Each row is a point. Two turns around zero, p and q, are shown by what they do to some points. Write where each new point lands after one turn and then the other. Backwards means that the second turn is done in reverse. Each puzzle has new turns, and all numbers are rounded.

Turn p:
[ 12 -20] => [-18 -15]
[ 3 38] => [38  4]
[-26 -27] => [-31  21]
[11  9] => [11 -9]
Turn q:
[-15  -8] => [ -9 -14]
[21 -7] => [22  4]
[-38  16] => [-41  -5]
[32 -2] => [29 14]
Where do these land?
q, then p: [ -3 -11] => [-10  -5]
q, then p backwards: [-33   2] => [  9 -32]
q, then p: [36  9] => [ 30 -22]

Turn p:
[-3  4  3  9] => [0 4 9 3]
[-6 15  7 -1] => [-1 17  2 -1]
[ 16  11   6 -13] => [ 18   9 -13  -5]
[ -3 -12   7  -1] => [ -3  -8   4 -11]
[ -2 -32 -23  28] => [-12 -38  18  20]
[ -2  15   0 -21] => [ -1  16 -20  -5]
Turn q:
[-12   1 -19   4] => [ -2 -20  -9  -5]
[-11   3  14   0] => [-12   1  12   7]
[ 11  10  14 -14] => [-7 23  3 -6]
[ 25   8 -17  16] => [ 14   6 -31   6]
[-12 -23   7  -6] => [ 9 -9 24 -2]
Where do these land?
q, then p backwards: [ -8 -14   1  13] => [11 -7 -7 14]
q, then p backwards: [ 0 48  2  5] => [-31  10 -25 -25]
q, then p backwards: [ -3 -12  -5  -3] => [ 8 -8  7  4]
q, then p: [ 23 -18  -6  -6] => [ 26   2 -15   5]
p, then q backwards: [-8  3 -4 -6] => [ 1 11  1 -1]
p, then q: [-4 -7 12 -3] => [ -3   5   9 -10]

Turn p:
[ -8   5  -8 -38   4 -11] => [-29 -11 -25 -11   5  -4]
[ 13  -5 -22   4 -23  -9] => [ 12   9  -5 -27 -17  -1]
[-14  11 -18 -16  38  -4] => [-11 -14 -15  -6  42   6]
[ 30 -36  37  25   5  -3] => [ -4   2  57   9 -21  20]
[-17  41  26  26 -28  30] => [ 31  14  -6  46 -10 -40]
[-20 -12  -9   0  -8 -11] => [  7 -13 -16  -3 -10  15]
[ 16  19  25  32 -11   2] => [ 22   3  30  14 -10 -26]
[  1 -23 -30 -33  22   6] => [-28  10 -19 -22  21  29]
Turn q:
[ 28 -23   0  33  37  25] => [44 -5 22 31 17 27]
[  1  -1   8 -48  -5 -14] => [-12 -15  14 -30  -5 -33]
[ 29 -10   6  39   7  -6] => [ 16   9  19  35 -15  21]
[-26   4  30  37  12   4] => [ 6 50 -3 10 17 13]
[-33 -12  -6  11 -15 -13] => [-27  15  -6 -15   2  24]
[ -7  15 -26 -26 -46   0] => [-23 -24 -35 -24 -28  -8]
[ 11   8   7 -28   7  19] => [ 20 -14  -2 -12   5 -26]
[ -3  19 -19 -19   3 -15] => [-24 -18  -8   4   5 -19]
Where do these land?
p, then q: [ -8 -25  21  14  24  19] => [ 33  27 -10  11  10  11]
p, then q: [-11  -4 -31 -23 -10  -7] => [-11 -34 -15 -12  10   1]
q, then p: [  6   6  27  37  -1 -17] => [ 28   2   6  15  -1 -37]
q, then p: [14 19 -4  9 15  7] => [ 20  -3  19 -11   4   5]
p, then q: [ 32  24   8 -27 -38  -1] => [-54   9  -7 -11 -19 -17]
q, then p backwards: [ -2 -35  33 -23  22 -11] => [50  2 -3 25 18 -8]
p, then q: [ 22 -37 -29  17  -9 -17] => [ 29 -16 -12 -31 -13 -31]
q, then p: [-10  40   6 -10 -10  24] => [ 10 -10 -13 -45  11  -3]
p, then q: [-43  11 -31   6   8   4] => [ 11 -43   4  24  13  17]

Turn p:
[  9 -10  -3  -8  -7 -26  12  -8  -9] => [ 19  -3  12   1  -4 -14  -5  -6 -22]
[ 11  48  13  -6  13 -27 -26   7   1] => [  8  10 -19  15 -20  41 -35 -11  -8]
[-1 -9  5 -7  5  6 17 11 -5] => [ 10   5  -4  -5   3 -18  -1   6  11]
[ -5  -3 -13  14   3  13  19 -10   6] => [ 0  6 12 -4 24  1 15  7  3]
[ 20  -9 -14   8   2  14 -15  -8  -1] => [-11 -20  20 -13   1  10  -2   3   7]
[-10 -10  -4 -10 -11 -43 -30  -4  -5] => [ -8 -12   6  31 -27  -6  -9 -17 -30]
[ -5   1  -2 -11  -1  15  17   0  15] => [  0   9  -7 -10  18  -8   7 -11  10]
[ -1  -8  31 -12 -10   1  12  -7   2] => [  1   7 -21 -20  -4 -18   2   2 -15]
[ -5   2  10  -5   9  12   2  -9 -12] => [  0  -8 -15  -3  10  -2  -4  14   0]
[-7 -5 -2  3 12  8 -4 14  5] => [-10   6   1   7   0  -4  -3   4  17]
[-11   9 -10  41  -1  11 -15  14  21] => [-24  20  14  10  -6  28  22   8  18]
[  7  -6 -12  -8 -13  16  10  -2 -18] => [ 16 -22   2 -10   6  -7  13   0   8]
Turn q:
[ 20 -21 -13  19  -9  20 -17  -4  -1] => [ -4 -30  15   7  23  15  -3   5 -11]
[ 27 -18   1   7   7   9   4  -6  14] => [  1 -25   5  -3  19 -14   6  15  -1]
[-20   2  16 -18   2 -19  -8  23  -6] => [  4  35 -25  -3   2   4  -6  -5  -5]
[  2 -13 -14  14  -5  -4  20  -9  -2] => [ 13 -24  -2  14 -10  -2   8  -2   1]
[ -8   9  18 -12 -12 -13  10 -15 -13] => [ 10   7  -8 -16 -27   0 -14   5   0]
[ 10   7  -3  15   7   3 -27  14  24] => [-27   5   7  16  27  -2  -4   9   6]
[-26  14  13 -13  29  -7 -18   8  -9] => [-13  31 -16 -17   6   4  -4 -24  17]
[ -3 -11  -3   6  -7  20   3  -5  20] => [-13 -14   4   1   1   7  21  13  -6]
[ -9  16   7 -16   5  -1  10  18 -14] => [  6  26  -2  -7  -8 -10   1 -17 -10]
[-10  13  -9 -29   0 -14   2  -4  -9] => [ 20  26   5  -7 -12   5   1  -3  13]
[ 17 -15 -13  28 -11   5  10 -15  10] => [ -1 -39   8  17  -1  -2   2  12  -1]
[ -1  16   1   0  -6   1  11  -6 -15] => [  4   1   9  -4 -20  -4  -8 -10  -3]
Where do these land?
q, then p: [-17 -13   0 -24  -1  32 -14 -11   2] => [ 12  -5 -27 -15  23 -18  -2  -3  20]
q, then p backwards: [11 -5  6 -3  6  4 12 20 -1] => [-10 -10   3  -9  -6  -8  16 -12   1]
p, then q: [-11  -2   5  -2  -3 -21  -3  13  -8] => [ -2  -9   4  18  -8   2 -18   2  -5]
p, then q: [ 40   3 -11   4   0 -32   5  -1   2] => [ -5   0   9 -34   5   3 -33  14 -15]
p, then q: [ -6  -5  -5   5   4  11  14 -10 -16] => [  8   1 -10   4  15 -17   6  -7  -3]
p, then q: [ -5  -2  22   3  10   7 -16 -43  20] => [  7  18  -7 -12  -1  27  13 -41   4]
q, then p backwards: [  8  17   3   5 -11  -5   0  12 -12] => [  3  -5   2  -5  10 -25  -2   1   6]
q, then p: [-17  17  -1  -4  -1  -7   8  -4  11] => [  6  12  -5   0  -1  10  19 -13  -4]
p, then q: [-12 -10 -11  -2  16  30 -18   6  -1] => [-15   1 -24  13   7   6  27   6  10]
q, then p: [ 11  -1  -7  17 -20 -19  12  18   3] => [  3   0  22   7 -21  14   9  21  -2]
